Rows are points. Each copy is the shape, with its points in the same order, stretched, turned, moved and blurred by noise. Is it also mirrored, or only turned?
(in the rows, 128 means zero)

Shape (6 x 3)
[[205  89 133]
 [105 124 172]
 [126 184 159]
 [ 96 120  98]
 [ 92  57 172]
 [100  99 147]]
Copy 1 (6 x 3)
[[181  63 170]
 [ 81 118 139]
 [114 184 159]
 [123 141  82]
 [ 59  58 129]
 [102 105 118]]
Copy 1 is: only turned
Copy 2 (6 x 3)
[[197 174 147]
 [119  83  87]
 [ 91 124  86]
 [113  70 189]
 [161  26 109]
 [136  65 125]]
Copy 2 is: mirrored
Copy 3 (6 x 3)
[[109  56 152]
 [ 82 144  72]
 [ 82 179 125]
 [164 140  78]
 [ 98  84  20]
 [118 119  60]]
Copy 3 is: only turned

Shape (10 x 4)
[[155  69 121 157]
 [129 170 126 162]
 [ 88 167 127 156]
 [147 161  98 110]
 [157 173 116 143]
 [ 79 172 100 164]
 [ 84  90 122 117]
 [149 156 124  96]
 [ 12 175  64 154]
 [150 137 120 120]]
Copy 1 (10 x 4)
[[159  72 158 126]
 [ 68 145 115 134]
 [ 65 144  76 105]
 [108 191 114  94]
 [ 79 170 137 143]
 [ 57 143  75  72]
 [148 112  70  91]
 [122 193 104 127]
 [ 47 145  24   7]
 [130 156 119 119]]
Copy 1 is: mirrored
Copy 2 (10 x 4)
[[ 83 110 174 134]
 [158  86 133 168]
 [148 108 106 187]
 [156 103 117 119]
 [168  93 138 141]
 [151  78  90 186]
 [ 91 138 109 149]
 [158 132 120 121]
 [135  72  33 199]
 [138 114 132 120]]
Copy 2 is: only turned
Copy 3 (10 x 4)
[[167 153 137  74]
 [102 181 126 144]
 [100 168 166 139]
 [ 97 120  90 128]
 [ 96 167  94 144]
 [ 78 162 157 118]
 [151 113 193  94]
 [121 119 110 147]
 [ 47 129 200  87]
 [129 133 116 126]]
Copy 3 is: mirrored

Shape (12 x 8)
[[ 90 162 177 240 137 123  48 109]
 [144 148 176 114 151 176 136 132]
 [135 169  77 108 150 120 141  99]
 [152 140 141 101 123 109  81  97]
 [148 181 193 194 127 129 123 136]
 [ 93  80 131 105  72 125 140 160]
 [114 122 141 186 137 168 134 113]
 [108  71 192 129  99 137 146 128]
 [120 173 198 146  75 162 125 166]
 [148 167 181 112 164 106  65 150]
 [ 81  99 197 109 152 110 111  92]
 [127 166 179 151 153 210 128 108]]
Copy 1 (12 x 8)
[[148 108 198 213 198 185 133  88]
 [131  81 128 125 124 155 164 154]
 [ 68 116  89 140 141 122 186  95]
 [117 135 106 154 118 180 171  74]
 [165 102 167 174 155 134 168 108]
 [ 88 144 121 190 103 135 115 150]
 [112  82 142 167 149 142 117 123]
 [120 110 154 175  73 138 114 143]
 [164  95 142 208 137 156 168 184]
 [143 153 146 130 160 198 186  99]
 [104 116 189 149  87 185 140 118]
 [137  49 135 144 148 159 166 159]]
Copy 1 is: only turned
Copy 2 (12 x 8)
[[116  62 240 125 168 140 125 200]
 [132 144 128 156 173 104 144 196]
 [133 217 145  93 170 115 130  98]
 [182 153 129  85 149 167 101 155]
 [156 105 181 141 121  76 157 195]
 [ 74  96  83 113  68 152 125 127]
 [ 93 111 168 160 175 109 138 131]
 [105  63  77 117 115 119 122 144]
 [121  94 147 146  95 137 204 218]
 [172 150 154 111 130 131  89 249]
 [107  87  88  57 180 133  98 182]
 [119 134 168 175 217 117 178 197]]
Copy 2 is: only turned

Shape (14 x 9)
[[119 137 112 175 184 143 139 152  91]
 [118  90 106 125  95  69 194 214 139]
 [174  52  92  76  95  72 146  70  88]
 [213  61 125  81  88 108  90  61 115]
 [140 158  81 210 132 109 152  66 157]
 [ 85 188 112 193 102 130 100 154 121]
 [134 151  59 170 135 126 128 166  76]
 [114 173  65 157 121 177 134 160 143]
 [178  61 142 129 122 118 156  59 128]
 [ 49  99 102  97 133 109 209 129 127]
 [136 141  96 183 139 176 112 107 133]
 [194  59  67  99  71 111 103 104 169]
 [158 206 100 136 151 134 123 144 134]
 [211  88 115  93  59 154 156  88  81]]
Copy 1 (14 x 9)
[[ 97  45 148 116 159 170 131 103 126]
 [103 140 159 157 206  91  72 112 146]
 [116 225 136  65 202 132 189 148 115]
 [148 217 153  60 151 156 228 165 147]
 [ 61 112  90 172 147 177 212  89 132]
 [102  84 123 188  92 197 117  89 128]
 [121  76 161 148 174 198 130 101 103]
 [139  67 143 182 136 161 144 114  92]
 [101 170 131  71 170 109 214 114 148]
 [ 86 134  94 129 192  79  91 119  89]
 [128  74 127 135 124 179 188  96 125]
 [177 198 140 112 181 141 211 149 149]
 [ 97  83 166 172 126 193 155 170 110]
 [134 192 197  92 148 111 211 130  79]]
Copy 1 is: only turned
Copy 2 (14 x 9)
[[134 136 150 200 148 113  87 122 171]
 [ 89 210  72 111 202 159  67 210 187]
 [ 63 136  70 123 154 111 155  68  66]
 [110  67 116  80 101  85 175  48  54]
 [138 119  87 206 169 101 180  72 169]
 [156 148 190 146 200 156 166 144 165]
 [153 174 118 185 197 138 110 130 122]
 [155 127 123 190 186 133 161 179 120]
 [ 74  61 102 154 119  60 146  90 133]
 [ 24 165  97 203 198 169 138 183 144]
 [150  65 152 199 162 112 158 112 136]
 [128  83  59  93 152 144 170  92  66]
 [190 179 123 153 100 109 168 119 126]
 [ 92  90 107 131 143  24 194 148  53]]
Copy 2 is: mirrored
Copy 3 (14 x 9)
[[112 163 116 176 109 157 122 159 205]
 [109 215 125 124  69 229  57 138 196]
 [ 99  78 172 121  23 144  77  88 138]
 [ 84  64 156 116  84  87  98  78  74]
 [139 132  72 154 123 118 111  72 202]
 [107 156  42 119 138 151 134 158 198]
 [106 165  50 203  70 170 105 168 189]
 [137 151  53 195 116 198 127 136 169]
 [100 106 203 112  92 120 114  58 139]
 [144 152 192 102  71 233 108 145 236]
 [110 110  98 166 148 142 139 112 172]
 [101  75 106 153 106 159  50  80 103]
 [176 186  49 171 110 117 138 140 124]
 [ 78 121 160 141  41 160 145  70  95]]
Copy 3 is: only turned

Shape (18 x 12)
[[142 151 118 138 133  73 164 165 119  95 155 126]
 [146 103  34 143  86 137 154 192 154  87 121 145]
 [172 104 182  99 102 111 130 121 141 170 165 165]
 [110 120 144 105 121  80 117 115  96 159 175 138]
 [189  96 121 179 177 136 108 104 145 177  98 151]
 [135 169 139  96 103 127 139 110 176 165 137 142]
 [131  40 121 150 118  99 110 126 169 123 112 102]
 [ 63 124 121 143  81 118  77  81 144 109 121  51]
 [ 60 103 122 182 103 117 136 175 143 110 176 100]
 [ 97  80 145 138 131 132 119 103 159 104 143 123]
 [154 185 155  85  95 161 111 162 125 128 145 136]
 [181  88 151 135 137  85 200 135 134 176 137 115]
 [107 136  78 135  80 103 135 153 126 186 150  77]
 [ 34 154 157 113 141 121 129 127 111 148  93  69]
 [120  97 113 127 155 144  74 122 193 155 138 104]
 [ 95 172  87 141 113 190 153 113  97  94  80  75]
 [ 60 123 162 175 114 121 103 191 157  93 128 132]
 [129 115 170 162 173 152 112  98  51  76 142  76]]
Copy 1 (18 x 12)
[[106 118  92 114 162  77 170  92 140  96 163 103]
 [152  62 105 122 240  44 175 119 104 101 132 114]
 [210 167  93 208 119 143 140  81 119  84 182 112]
 [100 185  88 159 125 124  98  91 119 134 169 113]
 [160  86 166 188 133 150 153 116 136 147 189 119]
 [180 167  81 137 157 166 162  99  94 105 148 100]
 [146 117 173 205 194  94 129  48 122 151 119 149]
 [ 75 171 186 119 185 123  88  72  95 126  61 150]
 [ 95 138 144 129 199  51 150  89 115 136 138 217]
 [144 143 155 145 150  75  96  78 133 154 114 152]
 [184 128  63 112  95 143 160 130  63  53 133 127]
 [142 146 137 217 166 116 208  89 144 112 165 105]
 [ 83 156 123 160 211 138 187 104  59 110 143 130]
 [ 62 194 127 115 129 136 143 135 126 180  50 173]
 [153 115 152 168 146 143 118  77  55 196 129 148]
 [ 79 126 162  54 165  84 152 195 114 119  44 116]
 [142 121 105 124 156  82 148  93 140 119 127 249]
 [ 68 117 197  98  58  60  85 141 149 118  89 138]]
Copy 1 is: only turned
Copy 2 (18 x 12)
[[117 126 201 135 132 137 128 135 110 178 143 142]
 [140 107 164 190 142  78 109 102  98 116 201 139]
 [165 135 177 154 153 201  89 109 134  76  88 147]
 [127 122 128 157 161 195 108 147 106 141  80 145]
 [168 109 112 150  92 146  63 117 157 109 132 241]
 [138 118 151 157 161 144 102 145 209  80 115 142]
 [139 106 130 162 151  90  88  97  70 110  64 204]
 [130 157  67 145 152  56 111 177 124 141  19 138]
 [147 111 146 116 105 116 205 139 100 156 102 112]
 [106 153 113 135 132 122 129 118  91 103  72 133]
 [170 166 174 136 160 153 124 178 152  80 162 109]
 [173  90 177 107 154 172  98  39 136 153  92 202]
 [189  79 114 164 172 125 142 139 171 162 102 170]
 [124  81  96  48 163 117 161 190 144 159  90 146]
 [120 136  92 186 151 111 133 155 136  79  99 214]
 [153 161  76  70 141  63 120 136 149 163 155  99]
 [132 105 175 102  78 108 180 199  99 118 125 118]
 [142 224  98  53 107 129 128 131  44 175  92 134]]
Copy 2 is: only turned
Copy 3 (18 x 12)
[[160 113 168 136  67 145 126 140  95 112  87 180]
 [113 105 199 133  99 219  91  69  62 160  74 169]
 [ 76 144  57 151 132  89 188 190 116 170 125 180]
 [102 121 112 179 113  79 181 174 147 123 104 140]
 [ 81 116 148  24 143 110 135 155 104 177 157 147]
 [135 142 102 162 111  86 158 122 119 191 136 173]
 [ 54 131 121  97 125 111 132  88  79 104 146 135]
 [113 125  87 153 104  80 146  62 137  86 106 101]
 [102  69 124 147  84 107  82 126  93  73  98 185]
 [ 71 149  93 130 122  88 101 136 142  99 114 157]
 [157 123  65 193  80 141 151 155 145 192 110 160]
 [123 114 141  83 140 126 182 131  71 139 155 207]
 [132  51 155 140 102 125 181  66  87 149 121 157]
 [194 110 119 176 131  88 131  93 151  86 153 120]
 [ 47 117 136 109  96  75 113  97 135 154 178 143]
 [199 113 143 130 129 192 101  45 168 125  84 135]
 [118  94  88 165  89  98  59 158  92  88 115 148]
 [131 128  89  95 125 140 119 171 204  52  93 132]]
Copy 3 is: only turned
Copy 4 (18 x 12)
[[141 141 132 124 126  98 112 173 139 102 174 129]
 [183 107 150 184 134 124 114 172 206 190 166 125]
 [156 167 139 157 119 188  92 104 162  85 122 107]
 [ 82 161 117 115 130 150  93 145 137  89 104 148]
 [191  92 160 142 189 148 210 107 184  59 130 132]
 [133 153 120 130 100 160 117 129  88 137 158  96]
 [164 129 157 151 210 175 106 143 187 148 118 163]
 [ 25 138 143  58 191 111  93 162  93 196 116 142]
 [ 95 150 196 113 159 114 128 208 127 158 155 158]
 [119 158 151 147 173 134  98 143 108 153 114 142]
 [127 148 152 103  51 110  84 104 127 135 144  89]
 [175 101 149 164 172 181 124 154 153  45 171 121]
 [ 89  93 154  87 147 165 131 192 151 126 154 130]
 [ 39 129 141  73 129 107 102 142  36 144 158 176]
 [168 132 156 111 151 173 142 137 134 141  95 154]
 [ 41  64 157 104 143  42 121 153  59 171 170 103]
 [121 185 190 111 131  96 123 151 126 179 173 171]
 [ 53 103 180  79 176  33 106 134 108  71  97 131]]
Copy 4 is: mirrored
